Rows are points. The last column is the point's height on a tilted bowl or saddle (a function of degree 2), plus a little noise. Count its main directions that bend up, bend down and stay straight.
In the rows, zero is written as 128.

Points (18 x 4):
[[122 106  56  97]
 [127 156  43  74]
 [136 139 108 119]
 [135 201  95  69]
 [ 79 148 103  94]
 [156 154 115 108]
 [125 134  66 102]
 [122 139 117 119]
 [148 103  87 116]
 [146  85 175 101]
 [ 94 125  84 101]
 [154 148 106 111]
 [113 142 215  78]
 [209 159 149  51]
 [ 90 153 190  90]
 [196 119 138  87]
 [ 86 156 128 102]
 [149 139 114 117]]
Directions: 0 up, 3 down, 0 straight

Points:
[[104 105 150 142]
 [ 91 107 148 135]
 [107  80 174 122]
 [117 183  90 110]
 [ 51 123  88  86]
 [145 163 121 153]
 [182  76  76 187]
 [174 175 136 161]
 [131 161 139 153]
 [123 104 122 164]
 [116  69  89 202]
 [129 114 151 149]
 [108 164 202 132]
 [156 112 110 165]
 [109  84  50 183]]
Directions: 1 up, 2 down, 0 straight

Points, 26 rows:
[[148 116 106  85 108]
 [131  51  90 162 115]
 [115 126  99 128 125]
 [130 128 124 153 117]
 [150  68  68 123 111]
 [161  39 132  84  28]
 [ 88 105 184 134 140]
 [120 171 146  81 128]
 [159 149 163 120 110]
 [ 64 138 149  88 171]
 [142 127  53 104 118]
 [112  99 110  98 132]
 [160 146 142 121 115]
 [117 129 139 121 128]
 [169  74 154 121  62]
 [ 66 100  85  68 184]
 [116 185 134 159 107]
 [ 79 121 149 114 155]
 [123  90 165 113 101]
 [102  99 110  37 125]
 [113 160 201 161 127]
 [197 119 168 112  61]
 [138  97 174 122  90]
 [ 44  83 153 152 187]
 [185 168 147 141 129]
 [188 155 180 106  84]]
Directions: 1 up, 1 down, 2 straight

Points, 41 rows:
[[132  98 249 126 114  71   7]
 [104  96  90 118 103 186 150]
 [127  97 156  93 143  83  98]
 [136 117 161 186 186 121 130]
 [ 77  77  61 108 168 158 165]
 [103 107 127 143 138 102 122]
 [ 93  75  89  43 110 120 188]
 [174 119 185 210 147  99 125]
 [ 90 100 120 139  87 128 147]
 [132  97 143 119 100 107 132]
 [102 124  90 218 131 163 121]
 [209 161 123 197 141 157 211]
 [147  81 106 114 116 107 141]
 [151 135 165 132 147 145 147]
 [132 168 122  75  81 107 122]
 [137  94 114 125  90 112 143]
 [ 93 102 204 168 135 125  74]
 [ 90 186 170 104 153 189 152]
 [167 122  86 158 177 119 128]
 [150 141 164 142 130 159 153]
 [113 220 125 140 194 100 145]
 [131 205  75 116 114  95 108]
 [ 68 108 115 105 144 131 144]
 [138 149 157 121 145 146 148]
 [186 136  79 133 110  76  87]
 [126 122 169 176 103 139 118]
 [117 136 114 103 150 150 148]
 [138 127 149 174  82 133 129]
 [118 179  99  66 158 105 105]
 [ 96 118  74 147 140 108 125]
 [122 144  83 129  86 140 136]
 [ 89 137  95 129 171 127 130]
 [126  58 153  51 110 137 168]
 [130 183 120  99 143  85  98]
 [209 105 145  66 153 143 158]
 [ 84 123  65 138 144 136 135]
 [140 141 108 116  33 149 144]
 [145 116 145 147 124  57  85]
 [134  75  97 179 148 153 139]
 [209 110  78 170 135 144 136]
 [138  99 158 102  98 162 142]]
Directions: 1 up, 2 down, 3 straight

Points, 46 rows:
[[ 98 161 171  82 120  31  95]
 [ 81 236 113 195 212 124 181]
 [103  65 166 111 154 193 235]
 [156  83  90 191 184 139 163]
 [155 151 140 155 107 126 121]
 [100 100 147  83 178 129 124]
 [ 95 108 115 127 115 111 146]
 [153 111 131 147 125 125 140]
 [134 185 142 118 151 107 136]
 [132 128 156 140 121 153 161]
 [168 128 159 158 144 169 152]
 [193 178 119 146 123 106 126]
 [ 93 154 108 106 157 140 120]
 [226 143 102 137 110 113  98]
 [126 158  99 119  83 149 111]
 [ 72 142 163  94 112 147 166]
 [132 149 153 119  99  96 113]
 [151 105 197 120 131  62  96]
 [140 140 139  99  95 140 125]
 [115 118  88 136 168 110 143]
 [227 149  99 177 101 109  96]
 [150  96 122 158 181 137 145]
 [105 100 161 181 101  84 108]
 [127 189   7 129  85 174  48]
 [112 158 113 127 110  76 111]
 [124 116 162  94 164 175 167]
 [ 52 160  79  95 145  84  39]
 [105 110 109  98 147  73 131]
 [ 97 129  96 144 102 151 139]
 [123 154 103 133  71 142 107]
 [195  86 189  90 127 128  70]
 [138 152 213 103 180 141 146]
 [ 97  77 197 173 112 171 226]
 [136 119 101 177 128 174 169]
 [150 117 125 139 126 102 136]
 [135 182 146 143 162  99 141]
 [182 142 156 131 123 172 134]
 [106 159 131 135 111  99 115]
 [156 132 183  75  99 138 116]
 [ 18 177 127 108 113 177 118]
 [170  81 159 143 132 103 117]
 [124 105 169 125  84  80 129]
 [227 170 147 129 114 117  75]
 [107 137 157 104 134  84 121]
 [ 97 154 131 171 145  62  98]
 [ 76 121 134  92 155  94 113]]
Directions: 2 up, 3 down, 1 straight
